Each row of a before or after table is a point. One or more steps were done to the points. Then noise was added and the rows were shuffled. The steps act on columns, c1 being the first. Write out the steps. A step turns or swaps two columns, mirrors them in a line or flattens them onto one, adds a multiple of one to another, or multiplies or shifts one. Angles are multiples of 10 degrees, from the lower column toward the higher: turns from -170 to 170, lines from 10 to 170 but not 90. Use the fewest steps. Two steps may share a column if one is a turn and the other turns, adds or multiplies; they go together, in the order done. Otherwise the lowest column goes first.
In the rows, 128 means zero.

Before (9 x 3):
[[142  98 127]
 [161 112 107]
 [117  97 178]
 [130 174 140]
 [173 136 104]
 [114 161 156]
 [184 139 173]
 [103 167 125]
 [106 183 162]]
After (9 x 3):
[[ 98  94 116]
 [ 94  86 146]
 [115 159 149]
 [ 94 117 122]
 [ 98 141 127]
 [183 102 141]
 [173 113 124]
 [160 113 139]
 [156  88 130]]
Steps: turn c1 and c2 by -140 degrees; multiply c3 by 0.4

Before (8 x 4):
[[114 133 181 149]
 [141 132 132 168]
 [115  73 137 175]
 [130  84 152 163]
 [169 148 128 151]
 [165 129 129 109]
 [121 198 106 106]
 [131 120 144 163]]
After (8 x 4):
[[130 119 136 167]
 [110 137 145 132]
 [172 130 126 144]
 [171 146 133 189]
 [133  82 140 170]
 [114  68 133 158]
 [123 199 119  98]
 [143 130 128 182]]
Steps: add 1 times c1 to c4; multiply c3 by 0.4

Before (8 x 8):
[[161  89 136 161 154  94 136 164]
 [168 134 104 120 170  94  89 123]
 [155 151 114 153 132 121 146 179]
 [148 110 149 135 103 158 151 106]
 [105  96  93 166 135 101 122 143]
 [148  69 142  99  83 120 127 112]
 [135 151  74  92 103  59 178  74]
 [ 99 100 104 136 165 128 149 173]]
After (8 x 8):
[[158  97 126 132 110 125 125 152]
 [141 154  95 151 142 148 129  81]
 [146 156  87 162 153  87 138 103]
 [166 157 138 121 153 124 144 102]
 [ 86 122 116 137 170 102 144  89]
 [151 190 201  91 119 123 130 113]
 [102 153 150 162 134  90 134  92]
 [153 102 127  95  86  68 112 146]]
Steps: turn c1 and c8 by 20 degrees; turn c3 and c8 by 130 degrees; turn c2 and c6 by 70 degrees; add 0.3 times c4 to c2; flatten c5 and c7 onto the line at 20 degrees

Before (12 x 11):
[[ 75  77 136 105  71 134 141 106 120 124 138]
 [174  80 127  98 146 118 106 121 104 127 100]
 [100 116 135 107 141 111  91 113 172 118 168]
 [122  87 110  93  77 111 164 167 155 134 161]
 [160 140 167 157 153 105 162 128 144 101  97]
 [ 83 137 177 150 113  58 112 172 107 130 147]
 [ 88 116 110  97  74  84 156 159 147  91 108]
 [169 125 108 137 122 145  92  99 104 146 158]
 [138  80 159 169 132  98 100 128 145  93 130]
 [148 131 151  92  61 145 105  97 109 153  85]
 [161 142 119 112 153 154 127 170 149 123  82]
 [153 163 166 110 118 141 115 159  99 112 163]]
After (12 x 11):
[[147 140 104 116 132 124  94  99 110  80 147]
 [131 135 154 125 204 119 105  95 114 152 179]
 [124 127 112 136 192 157 151 172 149 177  88]
 [158 160 159  91 100 162 103 137 170 145 109]
 [ 89 171 135 118 196 134 143 108 155 134  90]
 [162 181 131 160 123 141 111 126 141 140 169]
 [167 109 171 114  93 151 162 133 135 151 146]
 [154 105 123 158 117  91 131 160 135 154 162]
 [152 119 164 133 139 104 117 151  85  99 109]
 [ 88 133 175 103 131 177 109 193 107 127  94]
 [114 140 115 129 187 130 170 172 178 100 115]
 [112 110 135 151 133 149  90 123 170 106  81]]
Steps: turn c1 and c10 by 40 degrees; turn c10 and c11 by 120 degrees; mirror c2 and c9 in the line at 110 degrees; turn c4 and c5 by -150 degrees; mirror c6 and c8 in the line at 100 degrees

Before (11 x 14):
[[167 143  78 117 109 115 147 115 163 130 110  86 138 100]
 [151 179  74 139 138 139 157 109 179 152 127 109 150 119]
 [ 92 164 138 105 130 127 131 144 135 148 116 133 150 120]
 [121 158 144 138 120 128 138 121 137 147 140 105 118 147]
 [121 146 103 118 127 115 154 109 123 117 134 138 132 157]
 [118 115 116 125 148 116 140 101 142 139 112 113 142 159]
 [110 164 138 123 146 174 110 130 113 133  93 147 131 119]
 [ 81 162 126 127 132 170 100 137 143 103 100 130 140 139]
 [129 137 135 160 135 145 105 143 131 114 134 164 195 104]
 [146 131 101 119  95 132 169  95 142 147 131  99 170 132]
 [ 87 143 148 168 142 154 101 112 121 116 156 159 183  60]]
After (11 x 14):
[[149   8 172 139 145 140 162 133 187 133 125  91  32 115]
 [ 94  45 117 104 138 127 120 139 137 139 117 133  56 117]
 [167  94 191 118 116 113 151 129 168 141 110 105  98  91]
 [115 168 147 126 148 116 155 115 146 122 112 125 135 169]
 [ 88 116  92 169 136 155 118  98 112 113 157 132  59  39]
 [110  37 108 123 143 174 114 117 109 118  94 127  72 116]
 [121  44 138 138 129 127 140 128 140 144 139 152  92 153]
 [128 137  93 159 127 145 101 125 123 115 136 115  54  97]
 [ 82  47 127 127 120 172 101 117 135 112 101 125  66 140]
 [120  83 132 117 122 115 159 130 131 124 134 101  98 168]
 [146 142 167 118 110 133 179 130 154 160 132 121  88 132]]
Steps: multiply c2 by 3; turn c2 and c13 by -150 degrees; turn c3 and c12 by 120 degrees; multiply c10 by 0.7; turn c5 and c10 by -40 degrees; add 0.3 times c7 to c9; turn c7 and c8 by 40 degrees; multiply c14 by 1.3

Before (10 x 20):
[[114 193 129 118 115 160 105  92 133  89 134 114 167 133 130 159  70 123
  145  94]
 [131 133 147 139 169  98 113 118 105 145 123 102  88 119 134  96 158 169
  157 162]
 [ 83 158 149 101 117 145 142  74 110  94 176 120 154 137 164 164  88  98
  124 118]
 [ 84 139  82  84 118 169 123  86 122  97 157 107 151 132 128 176  94 118
  173  95]
 [178 134 147 121 174 145 134  91 134 180 111 118 131 132  76  76 179 133
  131 158]
 [140 127 164 133 172  71 170 105 156 176  78 141  96 136 103  83 136 142
  147 151]
 [149 133 136 176 150  64 179 128 115 137 144 156 115 122 116 119 158 170
  144 156]
 [ 99 133 136 110  85 105 119  99 103 125 115 154 137 100 125 142  99 130
  120 125]
 [115 126 130 118  85 136 141 117 119 121 132 109 106 108 101  82  27  92
  116 144]
 [113 125 158 141  83 150 158  82 100 109 110 137  94 103 116  95  68 111
  142  96]]
After (10 x 20):
[[111 136 130 129  97 123 137 117 119 118 163 107 116 104  98  81   0  95
  138 145]
 [ 99 114 137 128  90 150 119 101 108 126 144 151 136  95 124 143  69 128
  152 126]
 [139 116 160 144 101 185 167 108 156 183  35 135 113 139 103  78 108 143
  116 145]
 [177 130 155 135 130 113 134  88 133 178  58 124 126 131  76  75 147 131
  132 154]
 [ 92 129  77 190 151  82 125  88 122  99 176 111 136 130 122 174  65 117
  146  98]
 [ 83 102 148 135 171 105 142  72 119  94 189 123 140 139 166 160  57  96
  150 120]
 [150 113 131 120 154 193 179 128 112 140 125 160 121 127 114 118 132 171
   75 157]
 [108 132 156 136  89 106 160  80  99 110 159 140 114 106 115  98  35 110
  106 100]
 [113  71 132 148 144  81 105  89 135  92 163 113 140 138 133 159  44 117
  128  94]
 [129 114 148 145 147 161 111 117 104 149  84 102 114 123 134  89 122 167
   99 164]]
Steps: turn c2 and c6 by -170 degrees; turn c4 and c19 by -120 degrees; add -0.7 times c10 to c11; turn c5 and c11 by -40 degrees; multiply c13 by 0.4; shift c17 by -30
